Each row is a point. Each table stands for the endless flat space through its points: a line for two points, a plane for three, and so on. The two share one point or none. Which?

First:
[[-11.5  -0.5  -7.5   3.8]
 [-11.1   0.7  -4.1   8.6]]
Second (2 x 4):
[[-14.5  -3.5  -9.0   9.4]
 [ -7.3   6.1   4.2  12.6]]
They share: [-10.9   1.3  -2.4  11.0]

First, 3 rows:
[[ 12.5  -5.4   7.7  18.6  19.1 -13.1]
 [ 16.5  -2.1   4.4  19.7  16.0 -15.9]
 [  5.0  -9.0  -4.0  10.8   5.0 -15.5]]
Second (3 x 6):
[[  3.2  -8.4  -7.9  25.2  29.0  -6.2]
 [  3.1  -8.4   6.4  10.0  10.6 -12.0]
 [  2.8  -6.6  13.3   3.4   3.0 -14.0]]
They share: [  3.5 -11.1   3.2  12.3  12.8 -11.9]

First, 3 rows:
[[ 18.0  16.8  -9.5 -11.4  -3.6 -11.2  -9.6  -9.5]
 [ 14.0   2.1  15.2 -15.6 -17.9 -14.5  -5.8  -9.3]
 [ 21.0   3.9   8.4 -16.8 -19.7 -11.3  -8.0 -11.1]]
Second, 3 rows:
[[  5.7   5.4   7.2 -15.3 -13.6 -10.0 -13.5 -10.7]
 [ 26.8  20.7  -1.1  -6.3  -3.8 -16.8   1.5  -9.3]
 [ 18.9  15.9   3.0  -9.0  -8.8 -13.0  -4.8 -11.3]]
They share: [ 13.6  10.2   3.1 -12.6  -8.6 -13.8  -7.2  -8.7]

First:
[[ 19.4  14.7 -12.1   6.5  -0.1  10.2  -5.9   8.9  -4.9]
 [ -7.6  -8.9 -12.3  18.3 -20.3  10.6  11.7  -4.3  -5.9]
 [  2.5  -0.6 -12.0  15.0 -13.1   9.8   5.1  -0.3  -6.1]]
Second, 3 rows:
[[ -1.4   4.7 -10.9   9.4  -5.4   5.9   7.0   0.7 -10.0]
 [ -1.4   2.2  -9.3  10.4  -9.7   9.7   5.6   0.8  -5.5]
 [  1.4   0.3  -8.5   8.9 -15.2  16.5   3.1   3.5   1.5]]
They share: no point

First:
[[  5.7  16.8 -10.0 -15.3  -4.8   8.8   6.0   8.5   7.7  10.5  14.0]
 [ 16.2   8.8 -20.0  -1.3  -1.3  15.8 -11.0  -2.5   2.2   6.0   9.5]]
Second:
[[  3.7  14.2 -15.8  -7.5  -0.4   4.4   3.4  -3.1  12.1  14.1  11.6]
 [ 13.0  13.3 -13.1 -10.8  -4.9  15.2  -2.9   7.7   2.2   6.0  12.5]]
They share: [  9.9  13.6 -14.0  -9.7  -3.4  11.6  -0.8   4.1   5.5   8.7  12.2]

First:
[[-10.6  -3.5  17.7  -1.5   6.3 -12.2  15.3   1.1   9.2  23.3 -15.1   5.9]
 [ -5.0 -15.8  24.5   4.6  22.9   1.8  -3.6 -20.2  -9.3  11.4  -3.2   2.7]
 [  0.0 -11.8  21.6   3.5  12.0  -3.9   7.3  -9.5   5.4  16.9 -10.2  -1.6]
 [-19.8   2.7  -7.8 -14.6  13.0 -17.8  10.9  -8.6   6.5   1.3   5.6   7.2]
 [-20.8   1.8  -0.4 -10.5  11.6 -16.7  12.1  -5.1   4.2   8.9  -1.0  10.0]]
Second (2 x 12):
[[ -4.7  -4.8  15.1  -2.1  19.0  -0.3   6.9  -5.9   6.9  16.0  -5.2   9.3]
 [ -3.7  -8.3   9.6   4.4   6.5 -14.8   8.4  -8.9  -3.1   6.0  -8.7  -5.7]]
They share: no point

First:
[[ -4.3 -13.8  -7.9  -6.5  11.4  17.0  -7.2  -9.2  -0.4  -8.0  -5.8  -0.7]
 [ -9.3 -10.0   0.0 -13.8   9.8   8.9   3.4 -17.7   9.4  -3.7 -14.3   5.7]
 [-10.2 -15.3 -11.8  -4.4  11.8  10.5 -12.6  -2.4   6.5  -6.6  -4.5  -0.1]]
Second (4 x 12):
[[  7.3 -14.8  -9.7 -22.1  14.3   8.4  -5.5 -14.9   2.1  -7.3 -25.9  13.1]
 [  0.0  -4.2 -12.5  -8.1  13.4  24.4  -8.4 -21.4   9.9 -18.0  -5.6   0.5]
 [ -4.7  -5.2  -9.6  -7.8   7.4  25.4 -11.1 -13.4  12.9 -12.0  -5.9  -3.8]
 [ -5.4 -10.2  -5.2  -1.0  17.9  20.4  -3.8 -19.9   3.9 -12.5  -1.2   3.4]]
They share: no point

First:
[[ -2.7  14.3   5.6 -15.2   4.4  -2.6   2.0  -5.7 -16.2  -2.4   3.3 -18.0
    7.1 -13.9]
 [ -2.5   8.9  12.2  -4.4   0.0  -9.2   3.2 -13.7 -13.4  -6.0   6.9 -10.6
   14.7  -4.3]
 [ -3.8  10.8  10.3  -2.8  -1.6  -7.1   2.8 -13.3 -12.6  -9.4   7.3 -11.3
   16.7  -5.9]]
Second (5 x 14):
[[ -8.4  11.0   0.8 -20.2   0.9  -1.6  -2.0 -15.3 -16.1   1.5   0.5 -15.1
   12.3 -11.9]
 [-13.3  27.2  -5.7  -7.9 -13.1   3.5   1.8 -11.6 -16.4  -5.0  17.7  -7.0
   22.0 -12.9]
 [  4.6  -8.8  16.5  -6.2  17.6 -12.6   8.7 -14.8  -3.7 -14.9  -6.6 -19.5
   -0.6  -9.8]
 [ -5.6   2.5   1.7 -17.0   4.4   3.6   2.6 -16.3 -10.3  -6.5   0.1 -13.4
    9.8  -9.7]
 [ -9.1   3.3  -6.8 -16.3  -0.2  15.5   5.8 -17.6  -6.8 -12.2   5.9  -8.3
   12.5 -10.3]]
They share: [ -3.2  11.2   9.6  -6.3   0.3  -6.5   2.7 -11.5 -13.7  -6.8   6.2 -12.8
  13.8  -7.5]

First (5 x 18):
[[ 12.6  -4.8  -3.6 -15.9   0.3   9.4  -3.6 -10.4 -19.0   7.1 -23.4  14.7
   -9.2   6.0   7.4  18.9  -6.9 -12.7]
 [ -0.1   9.7  12.6   8.4  20.6  12.4   4.4  -8.7  -1.9  10.0  -8.6   8.1
  -16.7  10.0 -18.4  22.6  -7.2  -8.8]
 [  3.4  11.6  12.0   7.7  18.7  17.4   3.6  -6.8   0.6   9.1 -12.6   5.5
  -15.2  12.4 -18.2  16.5  -4.1  -5.1]
 [  9.9  -9.0  -1.7 -15.3   4.3   2.4 -11.1  -4.7 -13.5  -5.4 -11.5   9.1
  -14.5  -0.3  -0.9  20.7  -3.2 -16.9]
 [  6.9  -6.8   0.8 -10.3   5.4   1.8  -8.1  -8.1   0.9  -9.8  -1.6   0.2
  -14.9   2.3 -14.5  13.4  -2.6 -12.5]]
Second, 5 rows:
[[  2.8  21.3   6.7  -2.5   2.2  13.5  -2.3   5.9   9.9   2.1  -2.2   1.2
  -21.9  -0.4 -23.0  15.2 -12.7   3.8]
 [  8.7   0.1   0.3  -3.1   0.9   1.8   7.2 -23.5   3.3  -5.1 -10.7  18.4
  -10.3  31.3  -7.2  15.7 -21.6  -2.7]
 [ 12.6   4.1  -1.4 -15.8  -6.8   2.4  13.6  -9.1   5.2 -11.6 -11.4   4.6
  -21.4  25.8   3.1   3.4 -12.4   9.4]
 [ 10.8   6.9   2.3 -14.9   1.4  18.7  -2.3   7.1  -2.5   2.9 -14.2 -11.2
  -18.7  -6.8  -8.6   0.8   9.7  -1.0]
 [  4.3  -5.9   5.0  10.8  11.9  23.3 -10.2 -20.8 -20.0  20.5 -22.1  16.1
    5.1   4.1 -28.2  14.5   5.8 -31.5]]
They share: [  9.8   0.5   1.4  -7.6   4.4  12.0  -1.3 -10.6  -1.8   1.8 -13.8   3.8
 -10.7   9.6  -9.4   9.9  -3.8  -6.5]

First, 3 rows:
[[-20.1  14.9 -23.5   1.5 -12.6   6.4  11.3 -12.8  -8.6 -10.6  -5.7   0.5
   23.5  11.0  -7.2  -2.6  12.8  16.2  -5.2  -5.4]
 [-16.3  10.9 -16.7  -3.8  -9.4   1.4  12.9 -11.3  -5.8  -6.9  -0.7  -5.5
   16.3   6.7  -7.4  -4.6   5.2  14.9   0.1   0.2]
 [ -2.5   9.4 -14.6 -13.1  10.7 -10.6   9.0 -20.3  -8.8   1.8  11.3 -11.8
   12.7  -1.1  -6.8   5.9  -0.8   1.7  -1.4  -1.3]]
Second:
[[ -1.3  22.9 -31.6   4.2  -6.3 -18.6   6.6  13.9  -3.5 -11.4  -1.7   7.9
    4.2  18.4 -16.8   7.0  22.2  19.5  10.4  13.1]
 [  1.8  20.7 -32.8  -3.5  -6.5  -2.8  10.7   4.5 -11.2 -16.9   8.7  -2.9
    1.4  16.8 -24.0   8.3  27.7  27.2  18.2   1.6]
 [-16.6   9.9 -12.0   0.6  -6.9  -0.9   8.6   2.3  -2.0 -14.1  -5.8  -5.7
   30.2   3.3  -0.9   4.0  13.4  24.5 -11.2  -0.7]
 [-33.1  28.2 -30.0  17.8 -12.9 -23.7 -10.9   1.5  15.4  -5.7   8.4  -3.9
   11.8  -1.8  -3.9  10.0  11.5  19.4   0.4  14.2]
 [ 15.7  12.0 -26.0 -16.0  -1.8  -8.7  22.3  -9.5 -24.5  -3.3   9.4   4.8
  -16.5  20.4 -27.7  -8.8  13.2   4.0  36.8   7.6]
 [-13.2   6.0 -13.9  -8.3  -3.4  -6.6   8.1 -17.3 -15.6  -9.1   4.2  -8.7
    4.0   3.3  -6.5 -13.1  -6.2   0.7  14.6   4.8]
 [-16.6   4.4 -11.4   0.5  -7.1 -13.9   9.4  -3.9  -7.7  -9.2  -6.2  -2.5
   19.6   5.4   2.7  -7.5 -11.6   4.3  -4.2   8.1]]
They share: no point
